Rows are points. Each copy is the shape, with its points in the same order, turned, moved and blurred by noise. Some copies are also mirrored. Which?

Shape (6 x 3):
[[-0.45 -0.28  0.31]
 [-0.09 -0.45 -0.49]
 [ 0.35 -0.43  0.31]
 [ 0.13  0.31 -0.04]
 [ 0.06 -0.01  0.53]
 [-0.19  0.72  0.17]]
Copy 1 (6 x 3):
[[-0.37  0.29  0.20]
 [-0.07  0.05 -0.65]
 [ 0.20  0.77 -0.19]
 [ 0.51  0.06  0.07]
 [ 0.16  0.53  0.33]
 [ 0.48 -0.24  0.59]]
Copy 1 is: mirrored
Copy 2 (6 x 3):
[[ 0.13  0.63 -0.06]
 [ 0.18 -0.03 -0.61]
 [ 0.67 -0.05  0.23]
 [-0.20 -0.19  0.15]
 [ 0.24  0.27  0.49]
 [-0.60  0.07  0.47]]
Copy 2 is: mirrored
Copy 3 (6 x 3):
[[-0.20 -0.08  0.06]
 [ 0.20 -0.61 -0.44]
 [ 0.46 -0.18  0.33]
 [ 0.35  0.29 -0.44]
 [ 0.19  0.36  0.22]
 [ 0.01  0.75 -0.49]]
Copy 3 is: only turned

Shape (8 x 4):
[[ 0.37 -0.27 -0.09 -0.30]
 [-0.62 -0.51 -0.18  0.56]
 [-0.51 -0.45 -0.19  0.46]
 [-0.28 -0.08  0.11 -0.04]
 [ 0.59  0.49  0.24  0.05]
 [ 0.62  0.41  0.30 -0.04]
 [ 0.02  0.15  0.42  0.06]
 [ 0.40 -0.42  0.33  0.01]]
Copy 1 (8 x 4):
[[ 0.06 -0.25 -0.32 -0.42]
 [ 0.23 -0.65 -0.34  0.84]
 [ 0.22 -0.51 -0.31  0.72]
 [ 0.26 -0.21  0.17  0.24]
 [-0.49  0.35  0.14 -0.26]
 [-0.36  0.35  0.19 -0.34]
 [-0.11  0.02  0.38  0.10]
 [-0.21 -0.54  0.00 -0.28]]
Copy 1 is: mirrored
Copy 2 (8 x 4):
[[ 0.03  0.44  0.39  0.40]
 [-0.23 -0.70 -0.16  0.17]
 [-0.21 -0.57 -0.12  0.20]
 [-0.01  0.00  0.10 -0.14]
 [ 0.89  0.51  0.14  0.08]
 [ 0.84  0.57  0.26  0.09]
 [ 0.47  0.09  0.23 -0.21]
 [ 0.29  0.08  0.67  0.30]]
Copy 2 is: mirrored

Shape (10 x 6):
[[ 0.07 -0.38 -0.04  0.10  0.21  0.04]
 [-0.33  0.27  0.49  0.26  0.32  0.33]
 [-0.43 -0.26 -0.28 -0.55 -0.30  0.75]
 [-0.43 -0.03 -0.44 -0.30 -0.16  0.01]
 [ 0.60 -0.29 -0.18 -0.36  0.02 -0.21]
 [-0.06 -0.12 -0.37 -0.53  0.18 -0.04]
 [-0.04  0.21  0.41  0.54 -0.20  0.36]
 [ 0.23 -0.22 -0.29  0.25  0.46  0.07]
 [ 0.39 -0.26 -0.58  0.30  0.53  0.86]
 [ 0.36  0.42  0.30  0.37  0.47  0.28]]
Copy 1 (10 x 6):
[[ 0.18 -0.42 -0.10  0.00  0.16 -0.09]
 [-0.61  0.18  0.05  0.20  0.28 -0.31]
 [-0.05 -0.25 -0.62 -0.85  0.23 -0.66]
 [-0.14 -0.23 -0.45 -0.63 -0.16 -0.02]
 [ 0.73 -0.28  0.07 -0.21  0.08  0.20]
 [ 0.22 -0.27 -0.26 -0.58  0.32  0.21]
 [-0.34  0.28 -0.09  0.29 -0.16 -0.52]
 [ 0.18 -0.22 -0.37  0.28  0.26  0.23]
 [ 0.43 -0.03 -0.94  0.37  0.69 -0.14]
 [-0.10  0.47  0.05  0.51  0.38 -0.05]]
Copy 1 is: mirrored
Copy 2 (10 x 6):
[[ 0.17 -0.43  0.10  0.01  0.15  0.00]
 [-0.60 -0.08  0.50  0.16 -0.18  0.22]
 [ 0.14  0.58  0.18  0.42  0.80  0.26]
 [-0.13  0.22 -0.17 -0.01  0.57 -0.27]
 [ 0.60 -0.12 -0.15 -0.46  0.20 -0.03]
 [ 0.19  0.06 -0.21 -0.34  0.62  0.03]
 [-0.18 -0.02  0.38  0.36 -0.43 -0.07]
 [-0.06 -0.60 -0.22  0.02  0.03  0.24]
 [ 0.15 -0.47 -0.36  0.42  0.13  0.90]
 [-0.29 -0.18  0.11 -0.14 -0.62  0.33]]
Copy 2 is: mirrored
Copy 3 (10 x 6):
[[-0.01 -0.28  0.02 -0.12  0.46  0.17]
 [-0.26  0.42  0.31  0.41  0.61  0.44]
 [-0.24  0.39 -0.06 -0.87  0.09  0.74]
 [-0.35  0.33 -0.26 -0.54  0.22  0.03]
 [ 0.45 -0.24  0.11 -0.39  0.06 -0.27]
 [ 0.09  0.21 -0.07 -0.66  0.41 -0.12]
 [-0.27  0.15  0.17  0.59  0.03  0.48]
 [ 0.26 -0.23 -0.28  0.01  0.62  0.12]
 [ 0.63 -0.11 -0.56 -0.06  0.53  0.81]
 [ 0.39  0.28  0.14  0.64  0.48  0.23]]
Copy 3 is: only turned
Copy 4 (10 x 6):
[[-0.04 -0.10  0.36  0.23  0.20  0.29]
 [ 0.68  0.49  0.45  0.33 -0.09  0.26]
 [ 0.31 -0.35  0.23 -0.41 -0.45  1.01]
 [ 0.17 -0.28 -0.21 -0.24 -0.34  0.33]
 [-0.35 -0.02  0.31 -0.45  0.43  0.11]
 [ 0.12 -0.28 -0.04 -0.41  0.19  0.33]
 [ 0.14  0.67  0.51  0.39 -0.35  0.33]
 [-0.06  0.09  0.07  0.37  0.47  0.41]
 [-0.13  0.32  0.00  0.31  0.57  1.23]
 [ 0.27  0.89  0.26  0.26  0.37  0.32]]
Copy 4 is: mirrored

Shape (10 x 6):
[[ 0.03  0.42 -0.32  0.25  0.09  0.51]
 [-0.32  0.00  0.14  0.20  0.22 -0.08]
 [-0.34  0.02 -0.31  0.14 -0.43  0.30]
 [ 0.05 -0.15 -0.05  0.28 -0.23  0.39]
 [ 0.31  0.17 -0.58 -0.35 -0.14 -0.19]
 [ 0.62  1.07 -0.28 -0.02  0.40  0.33]
 [ 0.41 -0.07 -0.39 -0.38  0.05 -0.15]
 [-0.10 -0.05  0.64 -0.20  0.30 -0.23]
 [ 0.48  1.06 -0.42  0.17 -0.43  0.39]
 [ 0.16  0.08 -0.38  0.44 -0.15  0.03]]
Copy 1 (10 x 6):
[[-0.10  0.24 -0.51  0.09  0.09  0.61]
 [-0.57  0.01  0.10  0.08  0.22  0.10]
 [-0.42 -0.12 -0.47 -0.08 -0.38  0.22]
 [-0.10 -0.15 -0.13  0.22 -0.31  0.36]
 [ 0.28 -0.11 -0.59 -0.23  0.21 -0.27]
 [ 0.50  0.84 -0.53 -0.01  0.58  0.48]
 [ 0.34 -0.26 -0.27 -0.17  0.31 -0.21]
 [-0.30  0.11  0.64 -0.14  0.26 -0.09]
 [ 0.40  0.89 -0.88  0.03 -0.19  0.26]
 [-0.10 -0.02 -0.49  0.42 -0.07  0.07]]
Copy 1 is: only turned
Copy 2 (10 x 6):
[[-0.02  0.61 -0.08  0.11  0.18  0.66]
 [-0.40  0.05  0.12  0.29  0.27 -0.05]
 [-0.18 -0.13 -0.32  0.02 -0.08  0.53]
 [ 0.17 -0.06 -0.06  0.26  0.16  0.42]
 [ 0.12  0.34 -0.66 -0.42  0.22 -0.11]
 [ 0.27  1.40 -0.01 -0.18  0.10  0.14]
 [ 0.31  0.26 -0.43 -0.34  0.48 -0.14]
 [-0.19 -0.09  0.42  0.03  0.35 -0.49]
 [ 0.36  1.09 -0.33 -0.15 -0.55  0.43]
 [ 0.11  0.34 -0.44  0.35  0.04  0.27]]
Copy 2 is: only turned
Copy 3 (10 x 6):
[[-0.17  0.32  0.23  0.31  0.11  0.61]
 [-0.07 -0.02  0.36  0.11  0.30 -0.17]
 [-0.49  0.07  0.01  0.11 -0.24  0.21]
 [-0.06 -0.23  0.14  0.08 -0.25  0.35]
 [ 0.15  0.63 -0.34 -0.32 -0.16  0.12]
 [ 0.54  1.01  0.36  0.30  0.19  0.94]
 [ 0.25  0.32 -0.25 -0.41  0.01  0.09]
 [ 0.28  0.06  0.78 -0.33  0.32 -0.31]
 [ 0.14  0.90  0.13  0.50 -0.57  0.81]
 [ 0.00  0.06 -0.26  0.34 -0.05  0.21]]
Copy 3 is: only turned
Copy 4 (10 x 6):
[[-0.45  0.25 -0.22  0.64 -0.01  0.21]
 [-0.37  0.05  0.24  0.04  0.43 -0.16]
 [-0.41  0.23 -0.08 -0.13  0.21  0.56]
 [-0.06  0.02  0.08  0.28 -0.01  0.41]
 [-0.10  0.27 -0.77 -0.17 -0.12  0.01]
 [-0.35  0.49 -0.59  0.91 -0.46 -0.48]
 [ 0.09 -0.11 -0.64 -0.15 -0.14 -0.11]
 [-0.17  0.00  0.43 -0.18  0.03 -0.52]
 [-0.16  0.97 -0.53  0.69 -0.47  0.22]
 [-0.04  0.23 -0.27  0.34  0.37  0.28]]
Copy 4 is: mirrored

Shape (12 x 8):
[[-0.55 -0.16  0.46 -0.27 -0.40 -0.22  0.64  0.26]
 [-0.21  0.04  0.29 -0.45 -0.25  0.02  0.00  0.38]
 [-0.16  0.56  0.42 -0.12 -0.40  0.44 -0.59 -0.31]
 [ 0.15  0.14  0.71  0.11  0.11  0.38 -0.66 -0.12]
 [-0.24 -0.15  0.32  0.33 -0.18  0.47 -0.67 -0.34]
 [ 0.74 -0.08 -0.11 -0.08  0.06 -0.39  0.44 -0.16]
 [ 0.04  0.49  0.42  0.54 -0.21  0.67 -0.50 -0.11]
 [-0.03  0.25 -0.15 -0.14  0.27 -0.77  0.23 -0.03]
 [ 0.43  0.09 -0.78 -0.38  0.27 -0.26  0.09 -0.07]
 [ 0.39  0.11 -0.40  0.05  0.54 -0.15  0.50  0.05]
 [-0.33  0.07  0.38 -0.17 -0.20 -0.02 -0.14  0.51]
 [ 0.24  0.22  0.17  0.49 -0.39  0.20 -0.71  0.02]]
Copy 1 (12 x 8):
[[-0.45  0.02  0.53 -0.26 -0.20  0.29  0.18  0.91]
 [ 0.07  0.11  0.28 -0.14 -0.11  0.36 -0.30  0.49]
 [ 0.34 -0.41  0.59 -0.33  0.21  0.29 -0.40 -0.42]
 [ 0.25 -0.21  0.61  0.45  0.06  0.56 -0.36 -0.44]
 [ 0.00 -0.71  0.39  0.40  0.22  0.17 -0.37 -0.27]
 [ 0.17  0.22 -0.22  0.19 -0.63  0.20  0.75  0.01]
 [ 0.46 -0.52  0.58  0.21  0.60  0.42  0.00 -0.40]
 [-0.02  0.59  0.15  0.07 -0.37 -0.37  0.36  0.14]
 [ 0.24  0.44 -0.71  0.00 -0.29 -0.19  0.27 -0.07]
 [-0.04  0.56 -0.37  0.26 -0.01  0.12  0.66 -0.01]
 [ 0.13  0.10  0.48  0.08  0.06  0.29 -0.32  0.55]
 [ 0.71 -0.52  0.41  0.41  0.20  0.11 -0.06 -0.18]]
Copy 1 is: mirrored
Copy 2 (12 x 8):
[[-0.38 -0.56 -0.01 -0.49 -0.24 -0.31  0.36  0.07]
 [-0.26  0.07 -0.07 -0.70 -0.01  0.03  0.01  0.30]
 [-0.77  0.39  0.28 -0.26 -0.02  0.52 -0.44 -0.25]
 [-0.27  0.27  0.70 -0.14  0.39  0.77 -0.28  0.24]
 [-0.39 -0.11  0.44  0.10  0.27  0.74 -0.73 -0.09]
 [ 0.57  0.22 -0.27  0.23  0.00 -0.01  0.27 -0.29]
 [-0.65  0.29  0.35  0.23 -0.10  1.02 -0.47  0.13]
 [-0.10  0.20 -0.17  0.23  0.30 -0.63  0.04  0.17]
 [ 0.35  0.50 -0.75  0.11  0.41 -0.21 -0.16 -0.07]
 [ 0.13  0.14 -0.60  0.44  0.36  0.06  0.37  0.21]
 [-0.43 -0.07  0.11 -0.47 -0.09  0.10 -0.04  0.54]
 [-0.13  0.29  0.28  0.15 -0.27  0.62 -0.77  0.20]]
Copy 2 is: only turned
Copy 3 (12 x 8):
[[-0.28 -0.48 -0.33  0.45 -0.21  0.27  0.70  0.40]
 [-0.04 -0.30 -0.20  0.14  0.15  0.49  0.20  0.06]
 [-0.30  0.14 -0.32  0.25  0.04  0.61 -0.29 -0.82]
 [-0.28  0.06  0.37  0.36  0.27  0.51 -0.59 -0.49]
 [-0.48 -0.02 -0.13  0.36 -0.20  0.22 -0.84 -0.43]
 [ 0.69  0.15  0.49  0.06 -0.33 -0.07  0.33 -0.04]
 [-0.43  0.63 -0.02  0.51  0.06  0.43 -0.70 -0.51]
 [ 0.42 -0.14 -0.09  0.10  0.18 -0.45  0.54 -0.21]
 [ 0.66  0.23 -0.05 -0.63 -0.08 -0.21  0.12 -0.12]
 [ 0.37  0.43  0.35 -0.27 -0.04 -0.30  0.32  0.16]
 [-0.19 -0.25 -0.32  0.27  0.36  0.42  0.05  0.16]
 [ 0.14  0.30 -0.19  0.54  0.17  0.35 -0.77 -0.45]]
Copy 3 is: mirrored
Copy 4 (12 x 8):
[[-0.49 -0.11 -0.01 -0.37 -0.50 -0.35  0.44  0.60]
 [ 0.01  0.26  0.00 -0.46 -0.17 -0.14 -0.11  0.34]
 [ 0.03  0.52  0.22  0.09 -0.62  0.49 -0.28 -0.32]
 [ 0.08  0.40  0.79  0.10 -0.10  0.36 -0.31 -0.23]
 [-0.19 -0.03  0.40  0.34 -0.13  0.75 -0.33 -0.04]
 [ 0.38 -0.41 -0.22  0.00  0.50 -0.48  0.10 -0.47]
 [ 0.23  0.37  0.49  0.71 -0.23  0.48 -0.22  0.01]
 [-0.48  0.19 -0.38 -0.13  0.22 -0.73 -0.13 -0.24]
 [ 0.13  0.13 -0.81 -0.13  0.68 -0.12 -0.14 -0.36]
 [ 0.08  0.10 -0.29  0.15  0.76 -0.48  0.30 -0.11]
 [-0.25  0.40  0.09 -0.14 -0.15 -0.10 -0.27  0.53]
 [ 0.28  0.18  0.36  0.58 -0.21  0.30 -0.66 -0.03]]
Copy 4 is: only turned

Shape (12 x 9):
[[ 0.45 -0.34  0.23 -0.29 -0.22 -0.41 -0.22 -0.52  0.69]
 [ 0.07  0.20  0.25  0.22 -0.20  0.43  0.44 -0.38 -0.15]
 [ 0.32 -0.83  0.50 -0.34 -0.35 -0.10 -0.46  0.11  0.29]
 [-0.69  0.39  0.69  0.41  0.36  0.37  0.71  0.15 -0.14]
 [ 0.19  0.29  0.35  0.44  0.24  0.78  0.13 -0.35  0.00]
 [-0.36  0.30  0.19 -0.14  0.03  0.07 -0.02  0.82  0.27]
 [-0.10  0.07  0.83  0.06 -0.19 -0.13 -0.46  0.50  0.20]
 [ 0.16 -0.10  0.57 -0.06  0.16 -0.27 -0.24  0.37 -0.30]
 [ 0.34  0.06  0.24  0.57  0.02  0.34  0.45 -0.26  0.08]
 [ 0.05 -0.26  0.03  0.11 -0.09  0.07 -0.45 -0.38  0.11]
 [ 0.18  0.01 -0.16  0.35 -0.66  0.00  0.12 -0.66  0.42]
 [ 0.33 -0.01  0.30 -0.27 -0.41  0.05 -0.01 -0.53  0.20]]
Copy 1 (12 x 9):
[[ 0.06 -0.17  0.02 -0.61 -0.38 -0.47  0.05 -0.26  0.63]
 [ 0.52 -0.09 -0.04  0.29 -0.22  0.51  0.14 -0.57 -0.05]
 [-0.01 -0.64  0.13 -0.37 -0.76 -0.17 -0.32  0.34  0.56]
 [ 0.21 -0.07  0.60  0.86  0.32  0.50  0.35 -0.20 -0.30]
 [ 0.77 -0.22  0.36  0.25  0.07  0.38 -0.18 -0.68 -0.07]
 [ 0.12  0.38  0.17  0.47  0.18  0.00 -0.08  0.57  0.02]
 [ 0.20 -0.10  0.39  0.52 -0.50 -0.35 -0.28  0.36  0.37]
 [ 0.30 -0.18  0.28  0.14 -0.48 -0.36 -0.07  0.38 -0.27]
 [ 0.74 -0.47 -0.01  0.29 -0.02  0.11  0.17 -0.45  0.11]
 [ 0.05 -0.28 -0.14 -0.12 -0.32 -0.17 -0.40 -0.33  0.09]
 [ 0.10 -0.07 -0.58  0.03 -0.19 -0.16  0.05 -0.71  0.53]
 [ 0.23  0.00  0.02 -0.25 -0.61 -0.05  0.07 -0.45  0.35]]
Copy 1 is: only turned
Copy 2 (12 x 9):
[[ 0.53 -0.13  0.21 -0.29 -0.44 -0.48 -0.46 -0.78 -0.25]
 [-0.19 -0.62  0.03 -0.09 -0.30 -0.05  0.72 -0.39 -0.21]
 [ 0.40 -0.28  0.05 -0.41 -0.24  0.02 -0.69 -0.28 -0.87]
 [-0.61 -0.16  0.48 -0.37  0.36  0.47  1.07 -0.34 -0.23]
 [ 0.11 -0.95  0.20 -0.25 -0.11  0.37  0.74 -0.46  0.02]
 [ 0.08  0.40  0.34 -0.30 -0.08  0.59  0.25  0.24 -0.17]
 [ 0.23 -0.08  0.85 -0.47 -0.15  0.38 -0.07  0.08 -0.62]
 [ 0.32 -0.24  0.49 -0.34  0.29 -0.06  0.08  0.21 -0.61]
 [ 0.09 -0.65  0.20  0.24 -0.07  0.10  0.63 -0.61 -0.23]
 [ 0.09 -0.64  0.19 -0.22 -0.18 -0.07 -0.34 -0.28 -0.03]
 [-0.12 -0.49  0.17  0.30 -0.81 -0.28  0.00 -0.67  0.00]
 [ 0.21 -0.44  0.08 -0.38 -0.60 -0.39  0.08 -0.44 -0.33]]
Copy 2 is: mirrored
Copy 3 (12 x 9):
[[ 0.12 -0.68 -0.31 -0.09 -0.31 -0.12 -0.49 -0.07  0.63]
 [ 0.39  0.13  0.26  0.23  0.05  0.46  0.37 -0.41  0.05]
 [-0.27 -0.74  0.54 -0.21 -0.27 -0.07 -0.62  0.10  0.16]
 [-0.08  0.98  0.63  0.11  0.40  0.01  0.70 -0.35  0.27]
 [ 0.28  0.27  0.18  0.21  0.43  0.39  0.00 -0.78  0.04]
 [-0.36  0.72  0.31  0.00  0.24  0.16 -0.20  0.54 -0.11]
 [-0.13  0.21  0.70  0.17  0.18 -0.36 -0.52  0.38  0.16]
 [-0.19 -0.08  0.51 -0.17  0.21 -0.57 -0.20  0.03 -0.27]
 [ 0.30 -0.07  0.19  0.24  0.55  0.34  0.24 -0.45  0.19]
 [-0.04 -0.24  0.00  0.46 -0.18  0.03 -0.40 -0.43 -0.04]
 [ 0.40 -0.45 -0.28  0.68 -0.17  0.49  0.05 -0.16  0.40]
 [ 0.43 -0.30  0.01 -0.02 -0.42  0.15 -0.16 -0.24  0.22]]
Copy 3 is: only turned

Shape (16 x 11):
[[ 0.46  0.50  0.05 -0.08  0.29  0.52  0.18 -0.19 -0.26 -0.42  0.12]
 [ 0.10  0.51  0.41  0.05 -0.24  0.56 -0.11 -0.22 -0.17 -0.53 -0.60]
 [-0.43  0.53  0.11  0.21 -0.63 -0.49  0.16  0.51  0.13 -0.20 -0.25]
 [-0.06 -0.20  0.41 -0.14  0.01  0.04 -0.31 -0.46  0.09  1.04 -0.25]
 [ 0.03  0.21 -0.01  0.44 -0.31 -0.03 -0.15  0.64 -0.46  0.13 -0.69]
 [-0.51 -0.50 -0.03 -0.06 -0.10 -0.22 -0.47 -0.51  0.09  0.76  0.55]
 [-0.76 -0.60  0.21 -0.40  0.02 -0.05 -0.05 -0.45  0.11  0.71  0.05]
 [-0.13 -0.12  0.51 -0.30  0.58 -0.07 -0.47 -0.66  0.39  0.68 -0.07]
 [-0.68  0.81 -0.29  0.24  0.07 -0.26  0.39  0.14 -0.10 -0.08 -0.25]
 [-0.15 -0.20  0.34 -0.72  0.25 -0.02 -0.48  0.17  0.02  0.37  0.07]
 [-0.26 -0.30  0.53  0.20  0.41 -0.04 -0.69 -0.40  0.02  0.26  0.11]
 [ 0.06 -0.01  0.54  0.22  0.20  0.36  0.38  0.27  0.08 -0.22 -0.29]
 [ 0.07  0.25 -0.28  0.13 -0.03  0.33 -0.10  0.09  0.53 -0.25 -0.24]
 [-0.29  0.40 -0.42  0.47 -0.16 -0.40  0.46  0.33  0.03 -0.20 -0.45]
 [ 0.15  0.25  0.10  0.31 -0.61 -0.76  0.30  0.26 -0.12  0.01 -0.38]
 [ 0.14  0.00 -0.24 -0.10  0.00 -0.18  0.00  0.06 -0.22 -0.76 -0.62]]
Copy 1 (16 x 11):
[[ 0.23  0.40  0.05  0.10  0.23  0.38  0.08 -0.05 -0.39 -0.58 -0.27]
 [ 0.02  0.41  0.35  0.21 -0.49  0.06  0.14 -0.37 -0.36 -0.56 -0.85]
 [-0.33  0.27  0.13  0.29 -0.48 -1.10  0.36  0.31  0.03 -0.13 -0.14]
 [ 0.19  0.02  0.48 -0.27 -0.46 -0.07 -0.60 -0.48 -0.07  0.86  0.01]
 [-0.01  0.10  0.20  0.18 -0.26 -0.76  0.19  0.42 -0.61  0.32 -0.84]
 [ 0.12 -0.50  0.23  0.06 -0.08 -0.53 -0.72 -0.58 -0.15  0.52  0.66]
 [-0.42 -0.42  0.19 -0.38 -0.46 -0.25 -0.58 -0.65 -0.03  0.48  0.32]
 [ 0.28  0.02  0.46 -0.42 -0.13  0.03 -0.98 -0.43  0.32  0.29  0.13]
 [-0.56  0.61 -0.49  0.17 -0.04 -0.74 -0.07  0.12  0.02 -0.07 -0.26]
 [-0.23 -0.15  0.87 -0.41  0.14 -0.13 -0.44 -0.14 -0.16  0.13  0.10]
 [ 0.32 -0.30  0.32 -0.13 -0.25 -0.21 -1.02 -0.19 -0.18 -0.06  0.02]
 [-0.14 -0.06  0.16 -0.08 -0.50  0.21  0.02  0.37 -0.10 -0.24 -0.42]
 [-0.07 -0.08  0.18  0.42  0.09 -0.16  0.12 -0.09  0.35 -0.16 -0.53]
 [-0.29  0.13 -0.52  0.18 -0.11 -0.85  0.34  0.31  0.12  0.00 -0.47]
 [ 0.24  0.18 -0.07 -0.07 -0.47 -0.99  0.60  0.28 -0.16  0.15 -0.15]
 [ 0.02 -0.07  0.01 -0.30  0.14 -0.57  0.41 -0.17 -0.17 -0.55 -0.72]]
Copy 1 is: mirrored
Copy 2 (16 x 11):
[[ 0.43 -0.17 -0.14 -0.07 -0.05  0.18 -0.29 -0.04 -0.80 -0.43  0.04]
 [-0.12  0.22  0.40  0.00 -0.37  0.02 -0.39  0.01 -0.61 -0.69 -0.39]
 [-0.36  0.39  0.17  0.56 -0.40 -0.39  0.20  0.77 -0.09  0.08  0.02]
 [-0.52 -0.06  0.38 -0.41 -0.25  0.39  0.15 -0.69  0.21  0.50  0.05]
 [-0.47  0.94 -0.03  0.32 -0.07  0.25  0.35  0.18 -0.35 -0.17 -0.11]
 [-0.79 -0.41 -0.23 -0.19 -0.23  0.06 -0.09 -0.50  0.44  0.55  0.71]
 [-0.96 -0.54  0.13 -0.58 -0.01 -0.03  0.13 -0.25  0.28  0.45  0.30]
 [-0.14 -0.35  0.41 -0.52  0.11  0.22 -0.32 -0.64  0.47  0.49  0.05]
 [-0.36  0.05  0.03  0.57  0.20 -0.28 -0.13  0.62 -0.63  0.44 -0.18]
 [-0.18  0.12  0.03 -0.86 -0.03  0.16 -0.12  0.05  0.28  0.22  0.39]
 [-0.38 -0.01  0.25 -0.13  0.24  0.10 -0.38 -0.61  0.42  0.00  0.45]
 [-0.05 -0.08  0.42  0.04  0.21  0.28  0.26  0.25 -0.23 -0.58 -0.02]
 [-0.09 -0.14 -0.23  0.24 -0.25  0.40 -0.29  0.36 -0.03 -0.25 -0.32]
 [-0.34  0.17 -0.26  0.75  0.09 -0.21  0.29  0.55 -0.33  0.10 -0.37]
 [-0.12  0.46 -0.03  0.54 -0.38 -0.44  0.69  0.18 -0.09  0.06 -0.11]
 [-0.08  0.32 -0.47 -0.03  0.08 -0.41 -0.03  0.21 -0.21 -0.56 -0.47]]
Copy 2 is: mirrored
